Every row gives one point. Each copy is the shape, with its points in the same order, turned, moved and blurred by noise. Say if it was mirrored as well.
(in the rows, 128 means zero)

Shape (6 x 3):
[[105  85 132]
 [146 104  66]
 [155 184 159]
 [103  54 110]
 [185 154 189]
 [188 129 155]]
Copy 1 (6 x 3):
[[ 96 106 129]
 [136 130  62]
 [168 173 182]
 [ 81  71 102]
 [175 126 193]
 [184 113 163]]
Copy 1 is: only turned
Copy 2 (6 x 3):
[[104  85 106]
 [ 68 144 148]
 [192 149 124]
 [ 60  75 111]
 [205 109 148]
 [165 110 167]]
Copy 2 is: mirrored

Shape (7 x 4):
[[122 127  92  88]
 [116  78  69  95]
 [105 226 105 115]
 [154 190 164 107]
 [101  94 156 128]
 [158  88 135 158]
 [115 229 146 129]]
Copy 1 (7 x 4):
[[ 95 125 110  90]
 [ 96 103  69  95]
 [ 76 198 178 133]
 [131 149 205 111]
 [ 92  66 143 127]
 [152  75 120 144]
 [ 94 183 211 143]]
Copy 1 is: only turned
Copy 2 (7 x 4):
[[134 112 116  53]
 [118  62 100  55]
 [121 214 120  71]
 [186 182 152 100]
 [123  88 163 120]
 [163  82 113 142]
 [138 222 144 102]]
Copy 2 is: only turned
Copy 3 (7 x 4):
[[116 115 103  82]
 [167 100  95  62]
 [ 46 166  76 130]
 [ 56 127 145 154]
 [158 154 156 114]
 [174 106 141 154]
 [ 43 174 111 155]]
Copy 3 is: mirrored

Shape (12 x 6):
[[119  74 112 117 138  77]
 [ 70 160 114 163 108  74]
 [142 128 137 145 169 151]
 [142  80 144 122  95 116]
 [129 147 135 140 121 186]
 [133 158 123  80  21 187]
 [ 91 146 128  91 153  83]
 [134 146 136 136  93  94]
 [ 89 156 114 158 193  94]
 [129  76 198 165 173 110]
 [141 152 115 147  93  70]
 [115 154 155 147 195 144]]
Copy 1 (12 x 6):
[[134  62  99 127 144  95]
 [108 144  75 168 107  66]
 [125 134 151 146 163 147]
 [132  70 149 132  97 119]
 [ 96 151 150 147 112 169]
 [107 143 131  96   7 176]
 [121 133  93  92 147  83]
 [147 128 119 144  87 101]
 [115 151  92 157 187  91]
 [120  90 195 158 175  82]
 [164 127  98 160  89  92]
 [109 168 148 140 188 120]]
Copy 1 is: only turned
Copy 2 (12 x 6):
[[108  45 121 134 110 126]
 [ 82 132 137 195  74 129]
 [130 124 126 119 165 151]
 [118  78 123 115 122  70]
 [127 159 106 108 141 112]
 [152 177  82  72  64  32]
 [ 88 112 146 113  78 169]
 [130 125 149 142  87  87]
 [ 93 123 144 167 124 198]
 [ 88  75 182 133 199 122]
 [140 109 158 171  70 105]
 [108 145 152 121 162 176]]
Copy 2 is: mirrored

Shape (11 x 8):
[[211 118 131  93 151 118 148 127]
 [122 143 109 159 143 139 160 133]
 [157 104 134  88 135 117  91 241]
 [120 111 115 107 156 139  95 190]
 [125 123 141 151 134 118  85 147]
 [112 147 115 118  88 132 170 148]
 [129 102 105 155  87 146  78 127]
 [115 110  99 142 146 102  77 135]
 [120 109 114 152 104 124 104 125]
 [140 154 112 136 128 133  95 131]
 [109 108 133 120 118 141 126 122]]
Copy 1 (11 x 8):
[[216 128 101 133 156 112 121 124]
 [114 141 106 173 143 130 147 108]
 [157  85  74 117 122 128 117 233]
 [121  80  94 130 144 142 115 172]
 [114 117 134 155 119 124  93 151]
 [118 149  86 127  93 126 167 110]
 [126  91 121 171  72 142  90 118]
 [104  86 107 159 130 102  82 132]
 [120 105 126 163  94 117 111 116]
 [121 131 103 152 125 142  85 121]
 [124 105 130 128 114 126 135 110]]
Copy 1 is: only turned
Copy 2 (11 x 8):
[[184 107  97  71 134 108 146 145]
 [133 140 117 166 124 143 156 136]
 [113 117 100  95 147 112  87 249]
 [ 97 120  89 128 153 135  97 191]
 [119 125 141 146 148 115  87 153]
 [101 162 133 123  85 135 162 155]
 [117 137 120 148  89 119  60 128]
 [101 115 105 159 144  88  91 138]
 [114 126 129 150 103 112  95 130]
 [129 161 113 135 139 113 100 133]
 [101 117 128 122 113 142 117 126]]
Copy 2 is: only turned

Shape (12 x 9):
[[167 162 121 110 157  99 119 105 129]
 [101  31 183 142  83 118 113 128  84]
 [154 122 124 163  79 170  92 117 191]
 [124 159 149 117 160  97 140 100 118]
 [170 113 102 153  86 155 157 157  96]
 [ 87 144 100 141 160 132 125 125 160]
 [ 89 180 131 155 133 124 119  96  98]
 [ 95 163 132 127 132 131 168  77 117]
 [172  91 119 153 108 217 129 143 147]
 [ 92  58 106 108 107 161 114 109  65]
 [158 141 118 159 181 113 126  87 120]
 [138 108 128 140 115 214  95 158 141]]
Copy 1 (12 x 9):
[[158 156 132  94 144 125 124 101 143]
 [113   7 132 143 130 137 159 165 100]
 [160  99  96 133 133 183 141 174 225]
 [110 151 144 100 152 128 145 107 132]
 [168 112  82 170  83 167 154 128 119]
 [ 81 143 116 146 150 128 110 117 184]
 [ 90 157  94 113 172 156 137 147 116]
 [ 75 140  95 102 142 150 163 106 130]
 [164  82 103 174  91 213 129 123 178]
 [109  34  72 122 115 148 108 109 105]
 [146 138 123 131 191 143 142  83 146]
 [140  96 113 165 102 202  94 147 169]]
Copy 1 is: mirrored
Copy 2 (12 x 9):
[[158 171 127  99 132  90 131 100 135]
 [108  52 149 150  93 155  94 112  41]
 [157 126  90 158  56 174 118  89 166]
 [112 160 150 108 137 101 145 105 120]
 [161 139  71 134  79 144 140 161  78]
 [ 88 149  85 133 141 126 133  99 159]
 [ 74 195 119 126 112 128 131  93 104]
 [ 84 163 126 106 118 133 183  95 109]
 [184 115  73 147  97 207 135 135 123]
 [106  90  77  94 121 167 105  99  40]
 [155 177 117 147 155 109 143  83 113]
 [146 125  82 133 106 212  97 138 135]]
Copy 2 is: only turned
Copy 3 (12 x 9):
[[160 163 139 112 140  82 116 103 135]
 [109  60 128 225 113  84 154 170 171]
 [170  97 109 136  72 170  90  99 166]
 [117 145 164 110 144  80 133 107 127]
 [177 137 108 168  75 129 167 142 107]
 [105 111 108  92 138 129 102 112 109]
 [ 77 163 135 140 123 114 112  94 116]
 [ 82 142 134 124 135 114 167  80 127]
 [198  94 116 164 101 195 144 135 132]
 [117 114  75 195 162 123 166 168 149]
 [161 133 134 130 154  81 107  73  98]
 [161 103 120 161 116 199 114 157 129]]
Copy 3 is: mirrored

Shape (17 x 11):
[[154 149 140 180 124  94 124 106 169 102 135]
 [ 73 132  67 133 156 148  98  90 105 128 183]
 [ 92 158  94 110 142 169 100 125 118 127 155]
 [131 134 146 211 101  95 125 110 119 136 127]
 [165 117 160 176 103 134 145 129 142  74 134]
 [120 121  42 158 132 183 134 124  90 132 128]
 [141 138  88 142  78  81 128  81 157 101 149]
 [159 116 157 146 119 107  69 132 150 107 143]
 [140 117 150 110 150 101 199 176 166 166  72]
 [109 196  72 137 118 163 105 148 117 147 159]
 [190 152 124  93 162 122 169 149  72 157  74]
 [114 144  84 187 144 117 142 137 147  74 133]
 [200 113 117 105 156 109 185 204 119 189 132]
 [133 121 141 164  93 133 106  96 151 125 153]
 [161 139 134  96 124 127 239 156 155 158 105]
 [158 130 144  97 126  86 249 195  71 144 110]
 [123 166  90 149 173 166 127  91 128 137 187]]
Copy 1 (17 x 11):
[[152 127 133 177 114  69 129 130 181 131 147]
 [117  80 129  62 139  63 129 164 100  98 152]
 [136 121 138  71 139 107 130 186 117 115 152]
 [132 113 119 170 101  51 126 127 138 156 115]
 [151 105 138 214 100 125 137 142 143 108 142]
 [168  83  76 102 120  97 175 192  84 122 120]
 [146 109 106 140  68  71 132  96 159 114 165]
 [155 105 133 164 121  96  60 156 154 136 152]
 [110 139  65 158 150 175 153 150 196 190 120]
 [154 160 116  85 108  89 148 199 106 126 164]
 [160 161  56 127 173 183 125 113 106 163 108]
 [134 118  93 163 129  70 165 163 146  80 149]
 [149 141  37 151 176 166 138 149 133 224 185]
 [152  90 149 150  92  79 125 151 149 134 147]
 [128 138  74 139 134 190 194 120 177 190 159]
 [ 80 162  48 177 149 201 158  95 101 179 164]
 [173 103 143  92 163  83 163 155 124 108 161]]
Copy 1 is: mirrored
Copy 2 (17 x 11):
[[144 144 147 202 112 126 130 108 163  88 138]
 [ 71 118  97 143 155 165 115  93  74 126 161]
 [ 86 152 130 112 151 163 121 127  91 118 144]
 [140 135 162 231  84 122 107 114 113 118 135]
 [163 114 189 186  99 164 139 133 151  84 132]
 [125 129  98 149 113 205 141 127  58 140 114]
 [137 120 104 153  66 123 128  86 156  95 146]
 [153 113 159 166 139 131  78 136 164  99 137]
 [136 148 167 168 122  88 199 170 154 172  60]
 [ 95 186 104 130 115 168 116 160  82 119 158]
 [209 174 157 132 143 106 181 145  79 166  96]
 [115 127 109 196 121 159 161 133 119  66 119]
 [192 130 129 155 138 117 187 206 131 210 124]
 [124 125 161 176  99 152  95 102 148 122 147]
 [149 160 167 139  96 119 236 159 150 178 106]
 [181 119 179 145  92  75 243 193  81 168 125]
 [105 159 115 163 162 181 146  98 106 136 176]]
Copy 2 is: only turned
Copy 3 (17 x 11):
[[139 149 163 179 137 119 125 118 160 107 130]
 [ 77 146 100 116 106 118 101  85  62 117 174]
 [ 95 160 113 100 106 156  97 118  86 139 149]
 [124 137 159 220 120  98 105 123 119 143 123]
 [159 113 172 184 115 159 135 143 132 107 125]
 [115 138  64 159 100 159 129 117  46 127 129]
 [139 159 131 143  85  83 137 103 142  92 119]
 [142 115 154 151 128 123  61 137 158 107 129]
 [122 102 136 124 173 139 168 161 157 213  75]
 [118 202  96 126  93 147  96 140  88 149 155]
 [179 141 129 111 192 150 125 137  70 186  57]
 [ 98 153 119 172 141 135 158 152 117  87 152]
 [192  94 104 108 165 123 144 165 118 227 113]
 [124 129 150 175  86 131 103  99 144 126 138]
 [158 128 146 108 129 153 204 139 135 214  84]
 [181 104 172 114 152 110 192 192  66 213  78]
 [115 168 114 131 128 150 115  75  90 139 188]]
Copy 3 is: only turned
